Rows are points. Two turns around zero, p and q, are shown by what they do to some points. Where does a point land after both, in the order given? Backwards means that the second turn is done in reverse. Each puzzle has new turns, and all numbers are rounded.
In the rows, 128 means zero.

Turn p:
[135 181] -> [145 179]
[112 128] -> [112 131]
[137  75] -> [127  74]
Turn q:
[134  93] -> [ 93 125]
[155 111] -> [108 103]
[ 95 180] -> [183 156]
Where do these land?
p, then q: [ 92 146] -> [155 158]
q, then p: [124  83] -> [ 86 144]
p, then q: [168 155] -> [143  82]

Turn p:
[103  93 160 137] -> [131  94 162 103]
[138 135  89 134] -> [143 147  95 126]
[ 98 119 173 165] -> [129  66 150 130]
[169 142 113 104] -> [131 175 126 150]
[132 151 106 100] -> [106 159 108 132]
Turn q:
[139 116 113 168] -> [138  88 128 148]
[132 141 114 123] -> [142 133 114 126]
[136 147 132 144] -> [121 122 108 142]
[116 108 130  31] -> [146 205 168  82]
[107 133 130 175] -> [108  83 112 127]
[139 122 149 128] -> [114 135 139 143]
Where do these land?
q, then p backwards: [150 124 108 122] -> [152 121 125 145]
q, then p: [135 148 121 126] -> [135 138 109 131]
p, then q: [110 149 150 150] -> [128  98 157 122]
q, then p: [156  87  98 152] -> [173 121 169 142]
p, then q: [ 96 140 166 166] -> [125  98 184 126]
q, then p: [129 104 171  90] -> [ 83  95 134 155]
q, then p: [120 144  82  89] -> [122 184 124 156]

Turn p:
[ 40  85 118 159 121 146] -> [102  68 176 105  66 138]
[106 166 136 144 132 149] -> [133 127 158  91 147 128]
[126  99 105 121 153 147] -> [ 92 104 108 130 126 139]
[166 160 131 158 136 126] -> [151 128 132 138 180 118]
[ 96 124 152  79 118 146] -> [117 153 114  85  87 125]
[178  97 142 154 162  86] -> [123 116 110 192 151  82]
[126 222 125  94  88 103] -> [167 215 163 105 150 159]
[146 102 130  77 134  89] -> [108 169  94 163 102 120]
[168  97 114 165 108 159] -> [159  74  96 143 143 142]
Turn q:
[148 162 170  91 120 108] -> [ 91 138 137 128 181 157]
[105  60 129 107 159  95] -> [147 117 195  81 104 125]
[134 142 122  93 157 113] -> [131 133 125  90 147 154]
[148 121 155 160 136 194] -> [127 150 118 183  84 160]
[162 103  98 200 107 164] -> [153 168 105 177  79  83]
[ 81 139 106 132 133  71] -> [160  82 136  99 163  99]
[119 169 116 114  84 150] -> [ 88 109  81 138 139 117]
Where do these land?
q, then p: [ 99 109 121  93 116 143] -> [127 129 121 119  77 136]
q, then p: [104 102 133  50 126 192] -> [136 118 125  69  50 170]
q, then p: [122  93 110 101 121 116] -> [132 163 123 123  94 121]
p, then q: [ 97 210 119 173 112 172] -> [ 93 158 163 112 123 220]
q, then p: [100 126 105 166 131  92] -> [130 136 102 181 136 106]
p, then q: [181 141 130 144 168  91] -> [204 128 130 134 149 135]
q, then p: [221 124 120 131 113  96] -> [119 190 181 111 182 120]
p, then q: [124 101 157 165 139 137] -> [133 138 174 113 129 101]
q, then p: [105 146 159 130 126 112] -> [109  98 120 128 128 101]

Turn p:
[156 135 177 165 107 153 162 107 148] -> [118 148 139 132  76  80 146 165 145]
[131  86  99  81 135  94 137  90 148] -> [ 94 140  62  97 151 153 117 133 119]
[ 87 105 132 144 145 114 117 153 141] -> [120 120 135 165 165 125 108 141 108]
[ 95 179  73 129 151 184 170 112  93] -> [143 179 165 114 147 127 104  67 196]
[123  76 140 123 122 154 104 173  96] -> [163 141 119 187 126 157 144 123  93]
[154 157  89 134 152 151 137 129 163] -> [112 136 161 102 119 163 110 143 168]
[106  97 107 114  81  80 125 102 122] -> [144 105  55 117 149 111 109 128 122]
[136 129 175 109  90  91 114 169 138] -> [157 101 128 116 115 110 134 155  61]
[138 135  81 146 158 136 165 157  87] -> [161 156 153 126 172 152 153 124 171]
[172 126 160 147 101 155  93  80 135] -> [106 104 109 140  51 119 150 128 144]
[111 182 176 116 168  95  84 136 138] -> [ 88  79 182 112 137 111 136 103  80]
Turn q:
[ 98 126 156  56 100 147  60 126  83] -> [124 104  32 108  97 107 183 121 137]
[171 118 115 121 120 105 128 133 149] -> [147 139 145 150 120 119 123  99  97]
[103 124 110  53 114 142 127 148  71] -> [139 125  61 127 156 138 197 141 113]
[141  90 134 169 166 113 149 115 135] -> [124 142 174 103 120 127  96 154  98]
[122 145 133 180 131  86 138 147 140] -> [105 127 168 165 130 104 101 151 137]
[ 73 146 130  31 115 132  99  98 115] -> [ 99  93  49  95 158 114 181  89 130]
[160 148 106 165 136 133 138 101 112] -> [156 101 144 139 132 154  86 139 122]
[131 144 129 172 170 147 124 159 178] -> [148 156 177 117 135 100  97 129 176]
[169 129 158 161 118 133 189 121 133] -> [117 169 144 150 124 175  77 133 114]
[111 109 109 173 109 142 128 131 164] -> [120 123 185 126 107 142 139 123 155]
Where do these land?
q, then p: [110 133 144 115  97 171 142 109  98] -> [139 165 132 136 116 157  84 122 151]
p, then q: [146 109 137  98 171 116 159 114 161] -> [117 129 100 125 178 120 155 146 166]
p, then q backwards: [111 115 137 138 173 135 103 106 177] -> [ 99 139 158 155 103  89 161 108 131]
q, then p: [101 104 109 123 194  84 140 117 133] -> [119 132 133 121 177 128 169 103  70]
p, then q: [123 120  76 121 154 125 147 106 169] -> [141 125 127  95 145  94 152 107 176]
p, then q: [138 119 135 139 114 181 127 167 101] -> [138 138 128 163 101 160  81 123 143]
p, then q: [140 170 134 107  71  99  55 170  94] -> [158 141 109 111  68 177 135 131  45]
q, then p: [168 138 138 162 104 169 147 104  79] -> [163 127 143 165  73 174 114 127 147]
q, then p: [107 151 131 141 166 119 162 129 165] -> [ 78 111 157 131 141 125 125 112  94]
p, then q backwards: [136 119 138 136  36  82  97 159 103] -> [172 136  86 111 146 126  59 113  64]

Turn p:
[117 110 125 127 121 151 167 133 169 104 152 129] -> [101 112 147 144 120  91 165 136 144 124 117 151]
[119 130 121 203 225 163 115 134 130 157 138 115] -> [188 113 153 142 173  62  81 137  91 149  79 113]
[110 115 138 108 124 140 109 144 122 151 103 122] -> [127 116 125 101 122 152 112 140 110 141 124 153]
[109 153 119 125 135 144 122 119 125 193 144 128] -> [135 148  90 125 153 111  93 138 106 121 125 165]
[127 173 141 115 127 127 119 143 106 145 142 123] -> [143 164 118 111 147 131 127 138 109 125 158 133]
[126 137 143 117 113 114 182 143 127 122 119 141] -> [123 152 115 140  94 127 169 146 128 141 130 131]
[118 114 145 117 117  99 119 129 124 108 139 124] -> [131 131 150 140 121 156 139 112 139 129 143 138]
[112 112 108 118 113 114 125 132  98 101 119 126] -> [104 124 146 140 105 155 124 118 108 123 141 114]
[160 119 122 113 129 143 124 102 152 104 143 170] -> [110 121 124 122 148 129 158 116 158  90  96 113]
[119 113 155 124 106 124 142  87 108 144  91 112] -> [111 145 106 117  98 145 109 100 141 171 116 136]
[155 141 121 131 107 132 115 145 118 104 135 113] -> [127 119 134 110 128 123 139 120 129 117 165 103]
[139 116 120 148 119 118 110 140 138 135 144 153] -> [145  99 114 145 144 135 139 120 126 110 130 126]
[166 124 118 116 138 100 134 118 127 116 117 110] -> [141 136 135 123  99 131 117 127 159 111 132 101]
[114 136 116 131 119 121 108 123 147 109 107 126] -> [108 112 135 135 141 145 118 143 143 139 137 116]
Turn q:
[130 120 136 158 149 122 145  92 120 153 133 114] -> [141  86 131 132 144 117 133 116 109 125 104 151]
[136 133 120 151 138 114 138 124 131  99 133 187] -> [ 90 139 166 119 111 149 103 112 119 120 111 145]
[122 132 142 145 132 145 109 146 121 132  98 110] -> [128 107  98 139 112 135 128 126 135 141 155 134]
[157 150 115 154  84 127 130 124  92 167 117 118] -> [115 114 115 177 119  69 120 118 129 106 131 128]
[125 134 118 106 118 141 171 122 138 132 119 129] -> [117 150 130 125 139 112 154 152 136 129 116 151]
[147 120 113 112 189 127 141 127 152 120 156 141] -> [151 123 157  87 135 158 112 149 145 107 101 144]
[151 112 134 109 116 120 138 101 158 140 106 105] -> [156 140 115 127 128 114 167 107 146 126 104 138]
[143 140 115 165  99 159 112 177 126 104 159 119] -> [ 80 112 104 133 116 126  93 145 157 127 127  80]
[101 141 136 112 155 144 128 116 117 104 139 128] -> [132 126 144 134 152 164 128 151 122 145 137 133]
[125  86 141 144 122  91 128 138 122 126 119 129] -> [125 130 105 105 122 130 131  94  93 111 128 123]
[120 133 101  92 122 182 113 131 122 113 149 127] -> [119 137 147 131 162 135 132 158 173 132 156 105]
[134 118 153 113 147 107 105 140 148 187 114 129] -> [182 114 132 105  87 106 142 122 118 124 146 131]
[ 92 161 117 114 138 103 122 144  98 104  99 143] -> [125 167 125 147 127 147  95 138 100 144 162 153]
[124 121 153 106 107 122 129 113 131 101 142 129] -> [125 150 135 137 136 149 154 123 117 132 116 102]
[114 119 125 140 103 115 111 125 144 139 136 111] -> [135 127 115 121 132 106 126 108 123 149 124 103]
Where do these land?
p, then q: [133 110 125 151 142 119 120 116 135 108 103  96] -> [155 110 113 122 115 115 152 104 129 138 128 105]
q, then p backwards: [ 92 146 111 112 141 102 153 123 127 152  94 147] -> [ 92 141 153 116 137 142 146 149 118 158 152  98]
q, then p backwards: [140 152 129 150  91 112 116  89 127  93 163  93] -> [115 124 118 178 158 118 126  78 121 115 115 167]
p, then q: [128 146 121 146 132 147 139 129 151 103 107 151] -> [140 124  89 103 130 119 126 144 112 133 130 148]
p, then q: [100 142 159 130 143 127 138 125 115  97 137 116] -> [141 104 140 150 104 120 140 152 103 138 119 137]
p, then q: [151 158 113 149 153 166 151 151 120 142 142 123] -> [154 160 104 141 127 133  96 130  99  93 119 131]
p, then q: [152 114 105  93 121 132 132 140 147 113 112 128] -> [110 160 106 109 132 140 150 135 132 141 133 106]
q, then p: [142 131 136 121 118 105 114 111 159 140 158 154] -> [133 146 118  99 113 143 127 118 160 161 142 128]
p, then q: [136  82 103 132 141 141 115 128 126 151 146 149] -> [109 139 122 132 142 157 134  80 132 111 143 143]
p, then q backwards: [101 100 126  87 118 111  80 125 128 141  90 115] -> [124 136 126 154 192 136 120 145 131  85 128 151]
q, then p: [136 105 161 111 122 156 126 133  95 146 120 117] -> [124 125 151 153 100  92 153 111 120 117 131 126]
p, then q: [100 144 155 148 126 143 162 158 127 142 136 133] -> [119 126 139 131 112  95 110 145  96  94 126 149]
p, then q: [153 135 120 133 118 103 118 134 106 134 156 141] -> [116 123 130 146 154 145 114 127 147 117  97 122]
